Every row gives one point. The last column is the point's height on a tilted bowl or saddle (a function of degree 2), plus a little noise. Along how many of its main directions does it bend up, bend down or stay straight?
(in the rows, 128 means zero)

Points, 15 rows:
[[126 103 153  96]
 [130 162 175 101]
 [149 125 157  91]
 [120 180  89 109]
 [147  99  72 138]
 [148 159 160 118]
 [100 128 130 158]
 [148 129 134 110]
 [181 157 127 108]
 [ 81 152  91 193]
 [134 140 150 113]
 [ 97  99 154 123]
 [ 93 102 152 132]
 [ 95 114 163 108]
 [105 119 125 165]]
Directions: 1 up, 2 down, 0 straight

Points:
[[165 123 112 111 117]
 [114 135 145 117 133]
 [125 175  62 133  55]
 [127  58  95 117 142]
 [150 128 129 141 130]
 [165 114 103 124 116]
 [153 103 146 112 126]
 [141 109 151 166 155]
 [147 160 103  86 106]
 [107 109 116 124 130]
 [125 136 135 116 126]
 [161 133 102 117 108]
 [107 123 118  71 134]
 [111 112 131 133 133]
 [133 126  94 116 109]
 [ 76 118 131 158 159]
 [137  81 111 148 140]
 [159 165  68 172  68]
 [123 147 147 104 132]
 [185 139 180 150 183]
 [138 142 155 144 145]
 [143  79 159 106 117]
 [ 58 166 131 167 168]]
Directions: 3 up, 1 down, 0 straight

Points:
[[155  91 140 135 122]
 [120 139  91 101 154]
 [ 88 165 141 137 109]
 [106 140 123 155 124]
 [ 86 147 105 107 160]
 [141 188 114  97 181]
 [150 129  77 147 108]
 [148 114 139 115 125]
 [ 95  83 170 127  88]
 [160 120  94 116 115]
 [ 95 122 101 139 144]
 [140 119  92 140 136]
 [106 102 109 140 159]
 [122 143  58 185  81]
 [139 115  79 152 135]
 [155 156 137 127 112]
 [121 169 123 117 152]
 [133 158 188  99 114]
 [123 113  98 184 165]
 [119 112 153 158 119]
 [101 160 137 161  86]
 [165 143  89 108 109]
 [157 152 130 173  79]]
Directions: 1 up, 3 down, 0 straight

Points (42 x 7):
[[143 126 134 138 119  96 136]
 [ 99 149 143 113  99  89 145]
 [135 115  96  75 127 153 147]
 [108 106 113 148 122 118 127]
 [ 81 104 159 105 105 140 148]
 [138 157 139  93 153 112 143]
 [170  84 147 120  78  79 154]
 [134 175 101 133 173 158 168]
 [142 127 174 125 126 102 143]
 [143 142  99 117 143 119 138]
 [164  91 134  92 131 149 140]
 [ 85 148 156 123 173 128 149]
 [120 187 196 138 124 136 204]
 [148  91 116 163  69 132 160]
 [192 149 109 111 158 146 174]
 [165 131 107 121  85 162 164]
 [111 142 108 128 159 153 140]
 [113 168 146 144  83 118 174]
 [123 149 138 172 133 142 156]
 [139 113 106  86 130 136 134]
 [137  61 132  90 162 124 134]
 [115 113 142 104 152 132 125]
 [134  41 127 120 127 135 138]
 [135  92 135 117 168 129 126]
 [162 139 129 128 164 126 147]
 [ 77 116 122 141  93 164 163]
 [124 132 146 187  69 128 187]
 [ 99 104 152 183 101 112 157]
 [ 87  70  95 176 146 142 147]
 [149  64 154 136 126 189 162]
 [146 115 114 181 114 153 155]
 [164 136 138 151 102 126 157]
 [143 134 121  77 118  89 135]
 [ 94 117 142 101 114 129 132]
 [128 186 140 120 115 110 167]
 [143 153 143 110 120 101 144]
 [135 159  97 159 138 147 158]
 [100  90 161 146 137 158 143]
 [175 125 142  70 143 134 150]
 [167 140 136 134  73 145 170]
 [108 112 167 150 179 130 142]
 [139 138 151  99 110 111 137]]
Directions: 6 up, 0 down, 0 straight

Points (38 x 7):
[[164 101 119 104 101 141 104]
 [100 134 120  52 112 113 121]
 [117 105 165 151 112 112 132]
 [173 115 179 110  85 122  88]
 [104 135 156 131 108 133 131]
 [ 98 157  93 101 152 121 102]
 [189 105 112 125 108 115 106]
 [172 128  97 109 152 113 127]
 [116 186  81 145 159 142  79]
 [131 147 121 151 114 107 136]
 [149 137 134 143 109 140 131]
 [140 121 164 125 115 127 130]
 [152 118 156  74  97 111 116]
 [160 160 125 133 120  95 113]
 [100 145 142 167 153 161 133]
 [121 103 150 191 131 172 158]
 [102 117 132 123 109 104 126]
 [115 179  55 200 153 120  95]
 [149 123 117 150 167 124 108]
 [121 126 120  88  97 123 122]
 [144 128 140 133 113 109 133]
 [109  82 117 172 144 143 110]
 [115  98 166 125 112 133 118]
 [ 83 134 129  74 119 144  84]
 [ 95 163 136 118 130 113 107]
 [119 131 141 164 120 106 143]
 [122  70 187 146 101  91  87]
 [ 99 137 137 134  93 114 129]
 [126 149 159 115 122  87 116]
 [108 124 124 130 125 112 132]
 [ 69 146 149  99  44 120  40]
 [189  91 169 124 100 113  87]
 [193 165  82 128  76 117  65]
 [127  99 171 121 107 135 115]
 [141 141 139 127 144 183  90]
 [104 134 150 162 146 141 139]
 [ 97 151 102 115 106  64 102]
 [102 102 151 149  88 140 130]]
Directions: 1 up, 4 down, 1 straight

Points, 68 rows:
[[ 94 135 140 171 105 106 128 100 150]
 [164 166 123 105  88 125 125  57 175]
 [124 159  68 150 137 103 108 139 122]
 [148  76 142 151  86 168 120  57 110]
 [144 151 138  89 119 132 129 111 150]
 [160 120 136 155 123 125 119 149 147]
 [148 195 124 157 114 139 147 163 141]
 [126  88 112 165 203 103 150 150 181]
 [135 121 133  81 144 167 146 163 172]
 [151 112 127 120 132 103 184 131 132]
 [151 102  86  99  66  97 149 146 117]
 [144 137 148  90  95 150 140  92 135]
 [116 157 135 174 140 130 124 155 130]
 [ 88  94 123 151 119 106 146 157 144]
 [128 120 119  90 107 105 122 113 125]
 [148 161 197 167  75 154 112 112 123]
 [139 147 138 133 124  84  96 129 143]
 [159 121 150 140 136 127  86 112 164]
 [ 88 130 175 121 128  67 151  94 177]
 [ 62 114 104 134 161 106  98 149 164]
 [104 152 162 134 103 152 135 134 158]
 [ 88 135 146 133  89 120 108 109 150]
 [130  96 150  86 150 143  69  93 169]
 [ 62  67 131 123  98 135  97 102 140]
 [141 122 134 148 175  86  85 126 179]
 [135 113 180 152 114 114 138 154 133]
 [100 128  96 123  96 133 120 116 133]
 [137  66  79 101 160 111 125 184 176]
 [122 107  89  95 108 162 168 141 128]
 [108 131 116  92 146 130 112 152 138]
 [130  74  87 149 128  78 118 143 165]
 [ 91 179 136 119 112 123 177  94 167]
 [ 96 102 133  99 116 166 118 155 154]
 [145 162 125 148 120 136 176 117 136]
 [156 128 126 149 140 159 142  95 151]
 [170  98 142 174 154  87 135 106 171]
 [131  97  89 136 122 138 156 146 148]
 [101  96  89 133  96  90 120  91 145]
 [155 148 132  83 107 146 131 112 150]
 [109 145 103 156 128 107 130  99 152]
 [155 114 187 179 127 139 143 134 123]
 [ 82 112 123  72  85  89 176 146 104]
 [158 127 100  67 152 139 112 113 137]
 [131 115 147  82 144 142 138 171 183]
 [117 158 100 142 100 158 123  86 161]
 [129 134 133 136 109 165 205 126 139]
 [122 149 113 120 119 116 129 152 134]
 [161 103 172 131 114 139 138 137 146]
 [125  82 102  73 135 103  93  98 126]
 [141 186 112 109 122 110 113 145 140]
 [163 155 107  81 103  89 121 107 155]
 [162 126 161 147 104 100 121 105 127]
 [168 128 134 107 175 157 112  86 173]
 [118  87 131 154 167 137 116 145 183]
 [130  86 132 129 127  76 172 152 128]
 [156  81  92 136 138 131 161 166 178]
 [139 133 186 136 131 138  78 132 183]
 [145 129 138 136 131 131  85 125 155]
 [139 106  77 108 155 145 153  84 146]
 [189 144 124 157 143 109 144 129 145]
 [147 104  87  96  98 187 132 126 136]
 [108 114 120 153 130 191 110  76 160]
 [ 93 149 111 134 148 171  93 135 149]
 [140 105 105 125  88 160 158 118 131]
 [106 152 166  94 133 120 182 152 159]
 [ 86 133 111 130 115 135 119 142 145]
 [127 139 121 162 129 119  81 177 152]
 [111 170 148 108 113  86 157 136 144]]
Directions: 4 up, 2 down, 2 straight

Points (64 x 9):
[[ 98 126 161 183 118 129  88 172 124]
 [129 117  97 124 171 146 124 162 109]
 [140 140 112 165  85  91 120 111 129]
 [117 141 103 112  90 129 107 133 130]
 [120 151  96 185 114 144  96  84 120]
 [ 94 140 100 147 125 113 113 127  89]
 [135 150  78  95 147 142 151 127 117]
 [133  92 102  86 113 130 140 122 121]
 [118  85 167 166 148 174 125  68  92]
 [110  88  84  55 113  96 106 133 101]
 [115 130 151  88 148 119 107 134  79]
 [166 131  90  88 126  77 120 162 106]
 [139 163 129 104 110 169 146 136 137]
 [135 164 165 160 112 107 153  85 116]
 [135 177 129 130 124 116 126 132 116]
 [164  85 118  88 137 134 153 101 119]
 [ 95  95 169 139 106 148  99  96  93]
 [ 98  96 169 168  88 149 112 135  90]
 [ 99 151  97 103  96 120 123 158 118]
 [136 137  94 199 149 155  82 131 114]
 [140 123 135 123 171 101 124 128  82]
 [132 102  83  80 120 137 160 130 125]
 [127 112 143 125  99 145  82 149 108]
 [112  75 123  86 119 146 125  90 109]
 [156 163  92 135 149 123  69  55 114]
 [107 123 122 184 132 157 137 110 106]
 [156 115 136  82 183 121 109  88  75]
 [123 126 104 115 121 160 103  89 132]
 [187 107 116 152 175 123 129 163 108]
 [115 157 107 105 158 137  96 110  78]
 [110 136  76 145 116 147 126 137 117]
 [122 123 137 136 153 124 113  90  97]
 [128  71 128 129 152 133 140 106  90]
 [134 114 173 172  78 157  97 134  97]
 [163 115 148 131 109 138 128 153 106]
 [150 132  59 148 160  91 136  87  81]
 [116 112 137 173 139 104 113 184 108]
 [156 104  99 114  97 109 120  99 149]
 [117 146 134 148 112 184 116 154 146]
 [149 158 110 150 108 138 121 105 144]
 [112 138 122 131 161 162 101 141 111]
 [130 161  86 111 138 146 125 134 115]
 [156 154 126 124 100  86 142 137 128]
 [136 141 118  70 138 119 140  74 129]
 [109 141 105 174  91 141 129 124 118]
 [146 165 133 159 108 123 171  90 131]
 [ 87 147 135 127 123 120 120 142 104]
 [119  93 110 146 147  77 124 158  72]
 [128 161  78 148 161  96 106 119  54]
 [130 133 106 109 127 164 138 125 131]
 [145 154 138 163 167  85 148 100  86]
 [105 136 101 104  86 108 124 157 118]
 [126 138 116 144 127  90  93 146  91]
 [130 109  94 121 142 112 120 147  97]
 [ 67 144 171  74 112 128 130 165 101]
 [135  91 131 165 116 128 151 159  93]
 [115 119 142  90  91 171  89 108 115]
 [143 124 141 108  97 115  88 149 102]
 [162  99 137 177 162 144 110 125 109]
 [118  66 120 153 163 111 143 161  83]
 [ 79 119 153  95 125 223 116 143 142]
 [ 79 110 115  81  81  95 158 161  96]
 [190 185 124 132 142 133 123  81 147]
 [166  57  78 128  78  60 161 141 100]]
Directions: 1 up, 2 down, 5 straight

Points (78 x 9):
[[122 122 124 174 148 108 107  86 100]
 [104 145  84 152 107 122  97 104 103]
 [118 135 139  97 138 153 100 142 102]
 [112 115 133 140 117 138 123 145 131]
 [172  90 146 155 136 165 125 113  98]
 [123 124 104 105 129 125 168 139 121]
 [163 149 176 129  92 150 135  89  66]
 [ 79 119 138  69 125 123 115 130 101]
 [121 151  80  79  67 116 101 130  72]
 [128 128  90 124 127 166 135 138 119]
 [148 136 130 107 162 108  57 148  88]
 [108  61 143 108 104 103 133 141 146]
 [147 139 111 109 100 122 142  91  88]
 [ 97 106 150 106 116 125 123  97 115]
 [191  97 186 172 118 119 137 112  84]
 [158  99 145 171 121 143 152 175 143]
 [ 71 133 108 135 134 130 113 142 115]
 [127  90 147 106 131 123 143  91 107]
 [ 98 143 106 122  92 123 135 136 114]
 [121 139  96 151 156 159  99 110 106]
 [132 151 140 147 155 157 158 111 114]
 [154 137 129 104 110 123 146 133 112]
 [139 111 134 125 130 128  94  99  99]
 [112 120 106 138 188 125 174 117 135]
 [158 145  89 121 119 164 151 194 142]
 [110 142 110 159 129 116 105 120 117]
 [119 165 141 134 133  72 122  94  85]
 [183 105 106 150 122 177  89 154 104]
 [110 139 121 109 144  98 119 155 119]
 [116 117 131 139 144 137  94 160 124]
 [114 126 113 105 107 113 149 137 119]
 [130 194 146 160 137 117 132 182 127]
 [151 134 139 119 114 126  83 132 104]
 [133 100 132 125 155 152 112 156 126]
 [128 102 121 121 118 158 184 118 108]
 [139 141 142 124  89 141 107 158 117]
 [110 111 146 141 119 159  91 138 114]
 [195 150 129 100 118  93 143 105  77]
 [164 175 135 164  94 140 109 131  92]
 [163  76  98  98 189 159 156  86  80]
 [ 58 107 142 166 155 120 129 161 124]
 [126 141 168 119 160  66 145 122 101]
 [ 90 138 120 120 145  61 104 143 104]
 [ 94  94 161 129 178 108  80 141 102]
 [149 147 160 120 156 110 140 124 110]
 [100 141 129 179 101 108  85 143 113]
 [ 59 126 100  92 126 132 197 117  80]
 [149 120 140  82 157 112  90 166 111]
 [146  95  85 111 102  82 123 111 103]
 [109  71 119 136 149  98 127  89 111]
 [125 135 133 146  55 115  84 168 117]
 [145 120 140 141  96 148  98 160 123]
 [105 162 110 131 136 123 113  67  76]
 [119 120 119  99 175  85 154 146 119]
 [ 83 133 122 133 140 113  62 158  97]
 [167 110 150 166 114 189 132  73  51]
 [162 149 133 133  99 143 123 166 123]
 [139  88 147  93 102 183 154 202 122]
 [141 137 134 148 109 121 132 138 125]
 [102 117 197 131 140 140 117 176 128]
 [177 166  93 144  56  77 123 125  64]
 [131 147 148 163 139 141  88 121  99]
 [117 167 158 145 143 116  98 171 113]
 [148 169 124 163 144 143 128 122 122]
 [114 120 118 190 136 111  99 130 120]
 [174  89 132 157 132 112  75 136  98]
 [108 166 132 123 124 126 180 179 118]
 [118 102 152 130  99 143 184 196 132]
 [156 124 132 121 182  89  97 127 103]
 [107  97 132 144 159 106 119 106 116]
 [ 97 152 160 105 121  81 153 146 105]
 [ 78 158 166 165 141 161 149 110  85]
 [124 129 109 144 167  73 118  88  99]
 [ 92 122  95 117  80 132 172 129 109]
 [104  97 140  86 189 139  96 150  93]
 [165 134  92 168 148 120  55 124  83]
 [158 109 176 116 149 114  87 128 105]
 [133  83 145 163  94 130 118 124 125]]
Directions: 1 up, 6 down, 1 straight

Points:
[[160 186 108 203 103 125 141 125 190]
 [131 130 113 124 127 108  76 148 160]
 [122 182 108 124 124  97 132 131 125]
 [150 119 105 148 166 170 117 161 153]
 [150 114 151 135 100 172 173 127 117]
 [165 138 120 119 111 121 200 107  93]
 [129  82 131 150 100 133 155 160 140]
 [114 135 113  93 104 126 166 152 108]
 [101 113 153  84 142 136 157  66 102]
 [114 146  89  86  85 126 138 186 123]
 [105 157 122 192 116 101 108 113 180]
 [ 91 144 136  76 143 167 122 115 101]
 [ 89 126 147 129 148 150 119 148 113]
 [114 132 118 123 131 143 144 143 129]
 [132 147 123  67 156 132  54  97 149]
 [126  52 106 128 145 111 132 159 134]
 [159 163 144  95 124 146 160 125  78]
 [122 103  50  86 124 159 133  80 145]
 [124 143 117 119 125 100 101 118 144]
 [106 164 123 198 126  89 170 112 169]
 [128 144 158 122  73  79 128 136 131]
 [103 114 155 113 157 115 158  95  86]
 [107 133 107 166 124 179  92 120 109]
 [ 89  84 171 134 137 140 120 100 124]
 [126 187  91 140 141 131  88 135 144]
 [123 103  63  71 103 109  98  98 153]
 [139 145 113 158 139 158 137 123 134]
 [109 100 135 105 121 139 130 127 142]
 [149 134 147 130 179 159  91 120  98]
 [125 124 103 113 130 105 117 145 147]
 [132 146  85 132 110 120 150 156 132]
 [155 143 137  98 137 144  96 129 134]
 [126 141 123 149 107 163 139 129 125]
 [ 71 151 111 164 156  60 155 109  84]
 [135 164  94 119 121 126 124 132 131]
 [112 147  74 149  98  86 180 104  98]
 [ 91 120  87 138 133 134 138 107 122]
 [137 169 154 130 118 148 133 102  91]
 [161 155 176 168 184 163 164 144  86]
 [ 86 141 125 174 158 118 151 136 126]
 [135 120 146 126 118 100 135 180 128]
 [145 143 127 134  48  51 122 142 132]
 [ 79 150 162 140 108 151 107 175 120]
 [106  80  80 149  90 128 140 144 142]
 [119  92 143 131 124 173 171 139 142]
 [117 164 112 160 103 164 126 162 122]
 [ 91 101 117 120 139 111 154 109 121]
 [154  77 171 160  48 129  83 141 116]
 [171 125 199 110  94  87 177 109  47]
 [117  91 124  97 146 102 150 107 123]
 [102 138  95 143 116 144 172 140 121]
 [110  99 124 133 141 152 159 103 142]
 [123 123 146 148 153 123  52 141 122]
 [129 141  83 143  80  96 163 118 115]
 [118 145 110 121  90 129 150 112 114]
 [161 150 115 144 128 116 153 150 144]
 [102  98 125 124 150 122 129 119 127]
 [ 96 146  97 143 148  64 159 135 103]
 [143 124 184 132 136 156 102 142  87]
 [169 151 179  97 140 127 136 128  77]
 [ 87 157 127 165 180 131 179 126  85]
 [138  87 135  83 130 151 144 108 157]
 [118 159 152 133 115 115 115 145 134]
 [169 143  94 205 163 110 151 134 211]
 [157 103 103 154 138 156 159 131 165]
 [103  92  73 134 136  99 111 118 125]
 [158 116  84 165 151 115 141 102 161]
 [173 156 138 143 158 164 107 149 127]
 [ 93 144 155 119 116 125 129  98 111]
 [135 130  91 164 138  98 124 177 173]
 [139 148 166 140 119 128 119 128 120]
 [153 124 159 149 121  71 117 115 140]]
Directions: 3 up, 4 down, 1 straight

Points:
[[ 69 109 145 128 117 134 125 137 129]
 [133 118  96 190 137 141 118 165 106]
 [ 83 118  97  68 113  92 138 130 195]
 [142  98  99 142 127 146 141 116 148]
 [110 127 173 118  57 129  77 137 171]
 [124 169 116  66 134 104 133 107 137]
 [159  88 141 113 129 118 103 129 115]
 [156 159 146 134 167  89  90 164  94]
 [105 110 152 143 154 110 131 129  99]
 [141 154 151  63 122 137 196 107 159]
 [129 114 164 127 161  70 119  97  82]
 [160 128 111 126 109 127 113 156 146]
 [131 145 139 159 138  68 124 104 109]
 [ 83 144 149 119 136 151 128  83 142]
 [119 113 150 168 110 107 125  86 158]
 [152 118 163 138 135 161 133 134 110]
 [ 92 150 136  90 111 144 117  74 139]
 [138 124  71  98 132 128  91 159 129]
 [108 130 109 187 101 136  84 130 193]
 [150 100 164 120 115 138 155 160 104]
 [161 116 128 121  71 146 116 116 148]
 [142 139 128  98  95 195 152 133  96]
 [133  96 200 113 104 170 177 149  68]
 [132 128 145  75 102 130 139 128 142]
 [134 176 119  90 110 165 138  94 118]
 [132  93 124  47 171 106 159  97 142]
 [153 111 135  87 142 130 145 148 121]
 [112 130 119 103 111 180 122 189 111]
 [186  96  99  68 111 130 112  87 113]
 [133 118 139 124 157 172 126 183  74]
 [152  98 141 112 122 175  94 149  90]
 [175 129 111 133 143 180 119  76 124]
 [143 111 121 159 160  84 129 123  93]
 [105 147 123 154 135 119  97 132 134]
 [123 117  82 131 111 177 128 129 142]
 [167 175  92 101 111 127  85 122 138]
 [ 87 145 125  92 104 144 139 118 153]
 [148 130 158 135 117 137 159 121 125]
 [132 112 119 100  91 194  81 140 102]
 [144 152 138 106 147 118 147 100 126]
 [113  96 107 116 164 110 115 158  89]
 [150 147 144  54 142 141 102 127 109]
 [118  89 106 144 150 154 124 119 138]
 [165 148 129  64 107 100 102 130 150]
 [141 162 154 130 130 122 113  93 138]
 [112  87 117 151 124 135 126  98 170]
 [109 137 112 124 143 149 158 120 135]
 [131 114 205 178 114 163 180 121  86]
 [104 146 122 116 148 149  97 145 117]
 [183  93 118 180 145  88 169 151  88]
 [134  93 135  90 119 110 121 148 130]
 [133 123  98  85 115 110  77 137 151]
 [180 126  83 141 143  91  92 148 115]
 [ 82  75 114 178 141 157 149 134 133]
 [116 134 121 138 115 170 116  91 150]
 [131  92 161 144 123 144 126 107 129]
 [ 90 103  93 122 146 186 108 172  98]
 [149 119 145  96 121 144 140 127 123]
 [143 139 141 178 152 156 131 187  73]
 [ 59 109  89 124 129 125 172 130 174]
 [114 111 112 122 111 155 116  97 159]
 [152 115 142 130 132 103 107 176 114]
 [131 127 107 151 132  72  93 138 130]
 [158 145 114 102 167 134 110 107 100]
 [136 142 150 116 186 136  94 128  95]
 [162 107 101 106 143 144  57  99 112]
 [150 156 105 124 121 111 163 140 141]
 [109 111 150 156 147 112 103  99 131]
 [209 101 166 128 138 167 103  98 105]
 [140 174  85  99 184 112 156 166  85]]
Directions: 3 up, 4 down, 1 straight

Points, 68 rows:
[[163 123 145 146 154 139 130 133 126]
 [121 149  50 144 122 137 100  80  87]
 [147 108 103  76 169 138 123 119 120]
 [ 93 106 128 115 153 129 115 181  97]
 [168 135 136 175 135  84 141  93  87]
 [ 82 127 142 171 137  87  85 176 143]
 [110  87 108 125 140 107  76 148 157]
 [152 146  70 174 147 127 161 137 124]
 [134 127 121 121  95 112 102 164 113]
 [166 133  86  95 176  97  99  94 117]
 [160 110 164 114 133 141 128 132 150]
 [ 76 168 149 119 126  84 120  99 120]
 [178 101 140  92 125 128 101 140 138]
 [159 105 109 145 151 157 100 137 147]
 [170 145 120  92  56 145 102 138  72]
 [135 103 117 100 101  85 158 133 145]
 [106 152 141  96 117 123 136 104 112]
 [ 86 147  83 141 182 153 124  98 112]
 [206 182 181  78  98 138 135 133 107]
 [ 92 125 112 117 143 130  94 137 120]
 [132 156 200  70 137 152 138 127 175]
 [107 154 105 122 135 155  98 145 103]
 [131 141 120 149 117 168 165 123 146]
 [146 146 153 123 134 108 121  91 101]
 [111  95 110 175 130 184 112  85 183]
 [ 89 164 138 142 107 163 172 137 146]
 [126 120 141 141 105 152 145 129 148]
 [ 85 144 148 160 113 147 112 170 143]
 [ 86 138 112 180  71  82 151 161 157]
 [131 145 131 158 117 119  84 122  94]
 [135 108 113 145 160 103 184  92 127]
 [ 70  91 105  86 144 105 135 160  91]
 [138 115  93 109 142 149  78 176 135]
 [ 80 106 142 138 139  83  77 124 171]
 [164 122 139 115 116 134 113  94 113]
 [126 116 163 146 134 115 161 128 140]
 [108  98 130 112  84 107 144 152 149]
 [156 107 126 130 107 112 154 136 132]
 [103 159 149 149  98 133 149 110 133]
 [153 121 110 167 137 152 131 101 129]
 [103  83 113  70 110 157 130 111 126]
 [ 54  90 178 121 118 108 152 156 134]
 [136 106 160 180 131 125 106 186 157]
 [107 108 127  90 155  75 104 106 156]
 [115 146 147 139 195 134 137 162  84]
 [132 176 101 109 100 154 119 119  60]
 [ 69 117 108 148 110 114 162 117 129]
 [169 138 130  77 134 127 126 153 101]
 [113 131 178  61 108 152 102  96 184]
 [123 156 123 152 111 150 170 120 133]
 [123 157  90  76 150 169 156 162  84]
 [105 128 115 129 117 141 161 141 117]
 [153 112 134 168 110 120 132 142 130]
 [116  71 179 123 153 129 128 120 145]
 [144 117 127 170  78 100 128 135 124]
 [124 151 160 135 114 169 170 144 172]
 [147  75 128 133 115 137 155 140 142]
 [182 177 109 124 139 166 118 166  82]
 [171 166 126 143 170 131 124 116  76]
 [145 155  93  90 107 100 156 198 104]
 [120 143 152 120 124 107 139 140 122]
 [137  91 123 131 137 131  92 135 146]
 [163 117 146  82 148 163 132 110 136]
 [160 124 166 114 140 111 159 130 132]
 [ 86 112  78 126 177 138 159 140  88]
 [145 162 104 142 130 134 151 126  87]
 [179 132 109  69 125 121 163 140 101]
 [141 122  80  88 110 124 109 158 106]]
Directions: 3 up, 1 down, 4 straight

Points:
[[161 132 178 138 117 136 101 116  97]
 [153 136 122 141 115 159 144 109 137]
 [ 94 117  98 168  97 106 113  95 119]
 [104 136 146 106 113 128 139 128 121]
 [140 131 109  97 112 114 114  96 123]
 [150  98 137 101 141 100  97 164 113]
 [108 178 100 148 146 141 133 127 152]
 [131 159 130  87  91 125 161 162  86]
 [110 149 139 103 122 115 110 150 120]
 [121 119 118 128 124  70 109  37 106]
 [134 129 120 108  96  94 160 102 123]
 [174 119 120 173 140 119 154 152 112]
 [160 161  82 115  73 149 119 124  92]
 [121 123 139 178 110 151  74 121 107]
 [116  95 132 114  96 114 127 123 131]
 [133 117  94 132  89 145 159 162 111]
 [191  99 101  75 113 106 125 149  88]
 [ 81 127 136 168 158  89 115  86 116]
 [160 109 162 156 141  60 103 112  82]
 [115 155 104 117 141 124 122 107 154]
 [124 138 110 124 143 136 133 171 122]
 [110  66 138 158 113 111 135 141 140]
 [ 94 101 137 190 113 103 100 111  93]
 [ 93 156 118  78 143 131 140 108 121]
 [127  92 103 196 146 135 104 132  97]
 [128  81 130 111  87 114  95 102  99]
 [158 153 111 163  92  84 142 109 110]
 [171 164 161  68 126 146 158 150  60]
 [146 141  91 150 159 129 161 138 119]
 [126 173  95 102 117 152 104 132 136]
 [113 130 159 135  83 101 101 109  96]
 [130 123 144 133 130 162 140 108 133]
 [112 126 124  97 190 149 114  77 117]
 [119 147 119 124 129 152 124 155 124]
 [ 74 151 155 116 139 140 139 192  83]
 [155 109 156  97 141 118 112 104 113]
 [125 206 117 154 154 109 174 152  79]
 [120  99 170 160 135 121 146 173 120]
 [ 80 160 131 218 159 146 116  69 150]
 [ 99 118 108 162 107  56 131 113  91]
 [ 94 148 175 144 114  75 112 133  76]
 [118 130 138  85 103 172 140 170  93]
 [150 122 178 134 163 144 125 129 102]
 [146 132 170 132 142 107 101 115 108]
 [139 108  98  84 142 147 153 102 114]
 [130 118 157 140 109 196 176 131 104]
 [163 157 107 154 105 139 101  66 166]
 [128 153  72 106 137 141  95 146 130]
 [144 146 156 123 109 143 121 204  73]
 [ 68 151 117 136 118 128 168 171  78]
 [136 116  88 138 154 118  84 173  97]
 [187 150 124 173 108  89 144 134  90]
 [144 126 163 124 133 181 152  93 108]
 [ 99 110 110 154  95 122 152  85 134]
 [129  89 109  91 159  94 141 117 130]
 [102 126 116 153 123 122 147 141 127]
 [128  95 114  47 198 148 139 126  75]
 [108 118 154 127 151  80  93 113 107]
 [151 136 136 124 137 136 113 180 104]
 [104 137 109  88 130 140 110 115 129]
 [132  98 148  86 114 123 125  86 111]]
Directions: 1 up, 6 down, 1 straight
